Rows are points. The points of each table are mixes of a few directions, plus a little noise. Count the directions of each table, and those that both share. Where both have some left over, give the other angles between the two spaces (their principal angles), to ten degrees, smallest first.

First (6 x 2)
[[  3   4]
 [  3   4]
 [-40 -53]
 [ 54  69]
 [-38 -49]
 [ 16  25]]
Second (7 x 2)
[[-17  33]
 [-23  60]
 [ 22 -50]
 [ -6  14]
 [-18  52]
 [ 16 -37]
 [ 29 -72]]
Directions: first 1, second 1, shared 0; angles 60

First (7 x 6)
[[ 42  42  79 -39 -40  21]
 [  7  31 -11  25  40 -12]
 [ -6  21  55 -16   9  -4]
 [ -9 -14 -78   7  -5   4]
 [-18   3  86 -60 -38  12]
 [  7 -58 -49  53   8 -10]
 [-24 -25 -83  31  25 -11]]
Second (7 x 6)
[[  3  28  35  28 -21 -30]
 [  3  19  23  20 -16 -22]
 [  6  18  19  20 -17 -25]
 [ 16  21  10  27 -28 -42]
 [ -8  22  38  16  -7  -8]
 [-44 -57 -28 -75  75 113]
 [ 23 -53 -94 -36  14  14]]
Directions: first 4, second 2, shared 0; angles 30, 60

First (11 x 11)
[[ 46 -14  32 -46   2  28 -35  20  16  20  16]
 [ 56 -15  19  -6  30 -27 -49  32 -17 -16  12]
 [-16 -58 -70  -9 -48   8 -47 -41 -22  23   5]
 [ 40  -8  24  -4  17  -4 -20  17   1  22   4]
 [-63  64 -32  54  20  13 121 -10   2 -70   6]
 [-96  41 -46  26 -46 -52  -4 -47   0 -38 -14]
 [  5 -51  -4  -5 -20   7 -24 -17  -9  63 -26]
 [  8 -61  17 -17   1   6 -16  13 -27  17 -44]
 [-47 101  19  53  24 -11 101  -3  34 -29   6]
 [ 35 -18 -24   5  -7   5 -29 -14   2  45  29]
 [ 32  21  67 -50  25  29   5  48  21 -36   5]]
Second (10 x 11)
[[  23  -16   11   13  -23    0   20  -41   25  -41   -6]
 [  20  -27   32    1  -22  -23   47  -70   10  -67    7]
 [  23   -1  -31   54  -43   54  -27   42   30   20  -15]
 [  -4   -3    2   24  -23   14    3   25  -16    2    8]
 [ -13   21  -40   42  -16   53  -50  104  -11   74   -4]
 [ -46   19   15  -72   74  -53   -2    2  -45   26   15]
 [  42  -12  -11   -6   -3    2   -1  -64   67  -35  -32]
 [ -58   -5   45   29  -32  -11   41   66 -112    4   63]
 [  -2    7   -2  -69   68  -44   -5  -54   24   -1  -17]
 [  10   10  -21  -14   18    5  -23   -4   29   17  -19]]
Directions: first 6, second 3, shared 0; angles 60, 70, 80

First (9 x 18)
[[  10   20  -52  -14  -23   11  -17   14   41   -9    7    2   30   -3
   -15   30    5   -1]
 [   8   -8   47   22   46    7   18   10  -48    9   18   -6  -54  -20
     7  -39  -14    9]
 [ -10    1  -28  -16  -36  -10  -11  -14   33   -5  -19    5   41   19
    -2   27   12   -8]
 [ -26  -16   -2  -15  -42  -27   -4  -35   20   -1  -37    7   43   36
    10   18   16  -14]
 [  15    1   31   19   45   14   13   20  -38    6   25   -7  -50  -26
     1  -32  -15   11]
 [  -7  -18   48   14   24   -8   16  -11  -38    9   -3   -3  -31    0
    13  -29   -6    2]
 [ -31    3  -83  -47 -107  -29  -34  -42   96  -16  -55   15  121   58
    -5   79   35  -25]
 [  13    0   30   18   41   12   12   16  -36    6   22   -6  -45  -23
     1  -29  -13   10]
 [  30   17    9   19   52   30    7   40  -29    3   43   -8  -54  -42
   -10  -26  -19   16]]
Second (11 x 18)
[[ -4  -1  80  -2   7 -19  25  35 -75  27  -6  17 -56 -36  22 -43  -9  37]
 [-26   5 -28 -46  45 -15  38 -55  73 -13  -9  13  30 -10 -45  -2 -17 -31]
 [-12   4  85 -15  27 -25  40  18 -57  25 -10  26 -54 -44   4 -47 -18  27]
 [-10   7 -60 -26 -27  -3 -10 -24  66 -15 -12   2  57  20 -17  37  10 -19]
 [-24 -13 -58 -61 -14 -10  35 -18  41  -6  -6  -9  42   9   8  -7   9   4]
 [  8  -9  14  28  87  18  18 -33   3 -11  27 -15 -34  -8 -24 -27 -24 -28]
 [  6 -14 -54   0 -23  16 -11   2  13 -10  11 -26  25  28  20  10  17  -1]
 [ 11  -8 -12  27  39  21  -5 -16   6 -11  21 -20 -11   9  -8  -5  -7 -19]
 [ 26  -5   6  51 -19  22 -40  28 -38   0  16 -18 -17  17  24  11  11   7]
 [-12  16  52 -26 -62 -34   0  42 -39  26 -34  37  -4 -23  18   2   7  40]
 [ 35  16 -24  70 -57  27 -90  19   7 -12   3  -8  25  37   1  71  20 -16]]
Directions: first 2, second 4, shared 1; angles 70

First (11 x 32)
[[ -38  -28   -3    3  -18   29   11  -28   10  -18   23  -24   28    7
   -12   -7    8   12   -5    7  -15  -16   -2  -15  -18    7  -11    7
   -46    0    1  -24]
 [  16   39   10   36    1   25  -45    0  -18    4  -11  -14  -32   27
    19   21  -21  -18   -3    0    5    9  -15    9  -22   11  -47   33
    47   28   14    5]
 [ -17   -5  -10  -24   -3  -16   53   39   -2    4   30   32   18    8
     7  -18   25  -16   13   14  -11  -29   -7  -23   26   13   18  -63
   -55  -24   16  -27]
 [  20   19   -7  -30   19  -12  -34   18   -2   10  -22   -3    0  -31
   -18    4  -17   -6    3  -17   18   12   14   15   14   -2   29   -1
    43   -1  -19    6]
 [  13   -6    3   13    6    3   14   -3    6   11   -4    1  -19   40
    18   13    4  -10  -18   -4  -14   14    2  -12  -11   -3   -4    0
     3   13   21   13]
 [ -15  -14    8   54  -33   22   17   -8   -7  -13   41    9    0   14
    23   -7    6   15   17   12   -4  -25  -31   11  -16    6  -41   -1
   -41  -15    5   -3]
 [   3   78   13   24  -14    0  -52   33  -42   -8   -1   20  -17  -38
     5   -9  -23  -17   42   20   31  -29  -30   28   13   22  -57   11
    43    1   -6  -18]
 [ -39   23  -17 -106   44  -32    2   -2    9    0  -54  -20   32  -17
   -53  -20   17  -27  -25   15  -15    8   47  -61   32   14   41   -8
     3   33   12  -53]
 [  14  -47   -9  -48   28  -46   51  -10   30   13  -27   13    7   -5
   -15   -5   28   13  -25   -8  -13   29   38  -23   25  -27   72  -21
   -14  -10   -4   25]
 [  -3  -40  -18    3  -11   30   12   17   13    7   45  -10   19   20
     6   11   -7    4   -1  -25   -9   -7   -5    7  -13    3   32  -37
   -35  -24   -5   -2]
 [  51  -18   29   82  -18   -4  -32  -54    2   -9  -19    1  -42  -26
    15   17  -17   52    3  -14   25   32  -11   65  -27  -40  -33   80
    54   -5  -35   80]]
Second (11 x 32)
[[   6   11  120   21 -107 -101    3   72   65  -83   68   15   34   44
     5  -25   20  -36   31  -17   40   49   19  -90  -75   14   83   77
    24   33  -74 -121]
 [ -12    5    4   18   10   36   -2  -42   34    6  -47    5   10  -13
    45   19   -3   -7  -27   21  -28   13   10   63    3  -22   -1    2
    -1   -2  -29   45]
 [  -8    0  -10    2   16   22    0  -28    2   13  -19   -2    3  -11
    10    9   -3    3  -14    9  -13   -1    0   25   11   -4  -10   -6
    -8   -5   -1   22]
 [  16   -1   16    2  -25  -24   -1   39    8  -23   19    3   -7   17
     0   -5    1   -7   18  -11   10    4    2  -18  -19   -5   16    9
    18   10   -6  -18]
 [  10   -6  -32  -12   19    7    0   13  -29   13    4   -5  -18   -2
   -17   -2   -4   11    8   -7    3  -18   -8   -3   14    2  -17  -22
     1   -6   33   14]
 [   5   -5  -28   -7   21   14   -1   -2  -22   14   -5   -3  -13   -4
    -9    1   -5    8    2   -2   -2  -14   -5    8   15   -1  -17  -19
    -3   -5   23   18]
 [  -1   -2  -15   -4   13    9   -1   -7  -11   10   -3   -2   -5   -5
    -6    1   -2    7   -1    0   -1   -8   -3    3   10    2  -10   -9
    -5   -5   12    9]
 [  19   -5   -4   -1   -9  -11   -1   34   -6  -10   11    1  -15   10
    -4   -4   -3   -2   15  -13    6   -6   -2   -8   -8   -7    3   -6
    14    4   11   -2]
 [ -54    7   -1  -20   26   -4    4  -69  -37   35   23  -16   39  -22
   -59  -17   13   19  -23   15   16   -3   -9  -58   33   60  -22   15
   -61  -16   15  -51]
 [  -5    2  -16   13   21   46   -2  -39   22   14  -51    4   -1  -16
    42   22   -6   -2  -25   17  -31    2    5   72   11  -28  -10  -12
     4   -4  -14   61]
 [  23   -8  -33   -8   14    7   -1   29  -24    6    1   -2  -28    3
    -7    0   -8    8   15  -12    1  -18   -8    6    6  -10  -14  -27
    14   -2   30   21]]
Directions: first 6, second 3, shared 0; angles 40, 60, 90

First (8 x 32)
[[  19   15   23   16  -31  -37   82  -66   39   17   21  -10  -41   -4
     0   11   23   50    6  -33   -5   14   32   39   22   37  -42  -41
   -10  -56  -29    5]
 [ -21  -20  -30    7   14   -2  -19   -6   12  -14   32  -73   -9  -14
     2   28  -22  -81   49   53    9   40   -2  -43  -23   38   23  -35
    -8  -23  -44   61]
 [ -13  -46   21    5  -31  -27   61  -35  -53    7   72   23  -18   -8
    31  -12   24   47  -28  -43   32    7   29    3   33    5  -63   48
    51   10  -21  -88]
 [  38   26  -20  -18   10    9  -37   26   24    7  -88   53   -5   27
   -61  -13  -58  -22  -20    1  -18  -48   -9   19  -35  -21   56    9
     8   21   76   24]
 [   4    6  -47  -27   22    4  -24   29   23   31 -121   43   28   22
   -24  -49  -22   38  -36   10  -18  -48  -23    6  -28  -30   39   26
     0   16   69   45]
 [  10   11    5   22   -9  -21   -1  -29   34   -4  -28  -23   10   -1
   -14  -32   -5  -17   23   11   -5    3  -23   19   17    5    8    3
   -38  -28   -8   14]
 [ -23   17   39   -9   14   47   -8   45  -43  -16   79   -2   11  -15
    56   59   64   37   -8  -18   -5   24   17  -16   11  -15  -34  -33
    -1   26  -34  -33]
 [ -14   -9    9    4   12   25  -54   35  -36  -29   32  -11   24   -7
    11    6   -4  -51   13   19    9   10  -20  -26    2  -19   14   22
    -1   34   -8  -28]]
Second (11 x 32)
[[ 13  58  30   8  16  22 -44  47  12 -20 -30 -11  28   6  -5   6  39  40
    2 -14 -25 -25 -10  20  14 -31  21 -27 -45   1  16  22]
 [ 25 -25  -4   2 -11  -6  20 -43  14 -23  25  12 -36  -1  -6  14 -46 -70
   19  14   3  37   2   5   8  26   7 -13   6 -11 -29 -15]
 [  9 -50 -47 -18  16  -4 -13   6 -13 -27  -2   1 -26   9  -8   9 -54 -54
    1  26  11  13  12 -31 -13  15  41   0  38   8  -7  28]
 [-30 -35 -42 -48  41  51 -41  80 -62  -6  42  13 -10   1  22  67 -17 -26
  -23  22  11   6  30 -70 -56  -4  24 -14  69  58  11  20]
 [ 63  73  41  16  19  18 -65  45  36 -71 -56   0  12  21 -30   5  12  14
   13 -19 -42 -26 -14  48  43 -36  63 -48 -68 -11  14  32]
 [-20 -13  -2  -1 -25 -25  61 -39  -2  54  10  14 -10  -6   5 -16  13  45
  -20 -20  14  -8  15   7 -11  15 -51  24  27  -9   9 -25]
 [ 19 -28  19   1 -26 -10  16 -22 -35  -6  22  61 -13   6 -10 -23 -28 -13
  -25 -29  18 -10   2  17  18 -14 -18  60  38  31  19 -92]
 [-37   6 -21   1 -10 -30  57 -30  27  68 -20 -33   4  -9   8 -16  38  73
   -6  -3   3 -10  13  -2 -23  25 -42 -10  -1 -38   2  47]
 [  3 -44  14  30 -41 -48  23 -67 -15   3  -1  21  15  -3 -10 -87 -25 -27
    0  -9  30  -4 -35  23  43  -9 -27 100   5   2   1 -93]
 [-45  72  42  31  12  22 -48  37  19  18 -16 -69  82 -20  27 -20  92  48
   29  12 -19 -10 -48   4  12 -32 -20 -10 -91 -13  -9  24]
 [  0 -15 -31 -22   9  10  35 -15  19  10  27  -9 -46  -4   6  60 -24 -30
   10  21  -4  36  33 -22 -36  44   2 -63  23 -19 -27  51]]
Directions: first 6, second 6, shared 4; angles 30, 40

First (8 x 32)
[[   7  -23  -15    2   -6  -17   18  -18   -1  -24  -13    1    7   25
   -24    9   12   -2   -4  -35    2  -16    4  -20   11    8   23    8
    -2   -5   23    6]
 [  -1   -9   -9   -1  -25  -12   27    0   10    9   16   -9   -5   10
   -17    3  -11   -6   -9   -8  -24   -1   26   -1    8    8   10    6
   -11  -14  -16  -39]
 [   3    9   10    3   67   28  -63   -7  -25  -38  -57   26   20  -15
    34   -4   35   13   25    7   70   -1  -71   -7  -19  -21  -16  -14
    34   38   63  115]
 [  -5    0   -3   -2  -48  -17   46   10   21   36   52  -21  -18    4
   -16    1  -30   -8  -18    7  -56    8   56   12   10   12    8    9
   -28  -30  -58  -94]
 [   0   23   19    2   54   32  -60    3  -20  -15  -39   21   12  -27
    38   -8   20   10   22   27   52    8  -60    5  -19  -20  -27  -13
    27   36   35   85]
 [   0    8    7    1   26   13  -27   -1   -9  -11  -18   10    9  -10
    17   -5   10    6   11   10   26    2  -30    1  -10   -9  -10   -6
    13   16   20   44]
 [  -5   29   16    1   11   20  -23   17   -1   20    9    3   -3  -25
    27  -10   -8    5    6   38    3   16  -11   19  -12  -10  -26   -7
     3    7  -19   -1]
 [   1  -37  -26   -3  -79  -48   87   -8   28   23   49  -30  -16   40
   -56   13  -27  -17  -32  -42  -76  -13   84   -8   31   30   41   21
   -38  -49  -50 -121]]
Second (8 x 32)
[[ -31   20   15    7   -6   18  -16   -2  -11    1    0  -11   10    6
     8   10    8  -16  -14   21   31  -12   20    1    4   14  -31  -18
    11   31  -15  -19]
 [  25    8    0   -8    5   -4    6   23   17   31   24    7  -21  -33
    15  -20  -27   19   17   19  -48   33  -16   21  -14  -22    9   15
   -17  -33  -22   -8]
 [  25   16    9   -5   52   18  -41   17   -3    1  -19   27   -4  -42
    37  -22    1   26   33   23    8   29  -67   16  -26  -35   -6    3
    10   -1   25   77]
 [  37  -19  -14   -8   22  -14    3    3    8   -8  -12   19   -8  -13
     0  -13   -2   22   23  -21  -22   16  -40   -1  -10  -22   31   18
    -6  -28   30   48]
 [ -24   38   21    2  -26   17    2   24    9   49   45  -19  -14  -22
    18   -4  -28   -9  -13   54  -24   17   39   27   -3    5  -37   -9
   -11    2  -69  -77]
 [ -21   15   13    7   20   22  -34   -7  -19  -18  -25    3   17    3
    14    7   21   -7   -2   12   52  -13  -12   -5   -2    4  -26  -18
    22   39   18   33]
 [ -51   -5   -1   10  -72  -11   43  -20   -2    3   29  -42   10   55
   -40   33    1  -42  -51  -12    5  -42  100  -16   36   52  -14  -15
    -7   19  -47 -115]
 [  40  -72  -44   -5    4  -47   37  -37    1  -60  -43   15   11   46
   -51   10   27    8    7  -97   -3  -28  -23  -43   15    3   74   25
    -3  -29   81   61]]
Directions: first 2, second 3, shared 2

First (10 x 32)
[[  -4   11    5  -21   -9    4    0   10  -14   -5   -2   12    3   13
     2   -8    9  -14   -2   -6    0   -1  -12    3   13   -4   -5  -16
    12  -11   -3  -26]
 [ -19   53   23  -98  -45   19   -3   48  -59  -21   -8   57   17   60
     8  -39   40  -64  -11  -31   -1   -7  -57   16   58  -20  -27  -74
    54  -52  -13 -121]
 [  10  -29  -13   54   25  -11    2  -26   33   12    4  -31   -9  -33
    -4   21  -22   36    6   18    1    3   31   -9  -33   11   15   41
   -30   29    7   67]
 [ -16   45   20  -85  -39   16   -2   41  -51  -19   -6   49   14   51
     7  -33   35  -55   -9  -27   -1   -6  -49   14   51  -17  -24  -64
    47  -45  -11 -104]
 [  -3    8    4  -16   -7    3   -1    8  -10   -4   -2    9    3   10
     1   -6    6  -10   -2   -6    0   -1   -9    2    9   -3   -3  -12
     9   -8   -2  -19]
 [   6  -18   -9   34   16   -7    1  -16   21    8    3  -20   -6  -21
    -3   13  -15   23    4   11    0    3   20   -6  -20    7   10   26
   -19   19    5   42]
 [  -5   14    7  -27  -13    5   -1   14  -16   -6   -2   16    5   16
     2  -11   12  -18   -3   -8    0   -2  -15    5   16   -5   -7  -20
    15  -14   -4  -33]
 [  15  -42  -19   80   36  -15    2  -39   48   18    6  -45  -13  -48
    -7   31  -32   52    9   26    1    5   46  -13  -47   16   21   60
   -44   42   10   97]
 [   8  -21  -10   40   18   -8    1  -19   24    9    4  -22   -7  -24
    -3   16  -16   26    4   13    0    2   23   -7  -24    8   11   30
   -23   21    5   49]
 [   8  -21   -9   40   18   -8    1  -20   24    9    3  -23   -7  -24
    -3   15  -16   26    4   13    1    3   23   -7  -23    8   11   30
   -22   21    5   49]]
Second (9 x 32)
[[ 17  24  22   6  20 -44  33  -2 -34 -41 -15 -18  18  59  -1 -20   1  21
   -3  33  27  33 -25 -20 -26  10  41  -9  17  -5  11  11]
 [ 29   1  23  23  14 -67  44 -12 -38 -55 -24  -6  19  57  13 -28  29  32
  -11  38  11  36 -40 -30 -45  32  30  19  36  -8   6  39]
 [ -2 -21  -9  14 -12   5  -3   0  16   9   4  20  -3 -26  25  10  21   3
  -13  -5 -14  -5  -6 -21 -16   9 -15  17  13   3 -15  11]
 [-21 -10 -21  -7 -18  52 -32  12  38  45  18  18 -14 -54  10  27 -11 -23
   -3 -25 -13 -27  25  -1  19 -17 -24  -9 -17   8 -13 -25]
 [-26  28 -10 -31  -3  62 -30  20  27  40  22  -9  -9 -23 -13  29 -46 -29
    9 -23  21 -20  31  10  40 -37   4 -51 -38   9  -2 -58]
 [ -8 -13 -10 -23  -1  17 -32 -17   1  18   4  -6 -24 -32 -49 -20 -13 -20
   32 -36 -40 -29  39  95  57 -14 -48  26 -32  -6  19   4]
 [-28  -5 -23   3 -21  73 -27  34  59  56  30  28   0 -54  48  61 -10 -19
  -27 -13  19 -22   5 -71 -11 -18   0 -38  -3  20 -36 -49]
 [ 27  13  26   8  20 -64  39 -13 -47 -53 -25 -23  16  64 -12 -33  10  25
    1  32  14  33 -24   2 -21  18  31  11  18  -9  19  29]
 [ 14 -17   2   6   3 -35   7 -22 -21 -22 -14  -2  -4   6 -17 -30  19   9
   10  -1 -27   3  -1  37   4  15 -16  40   6  -9  11  35]]
Directions: first 1, second 3, shared 0; angles 70
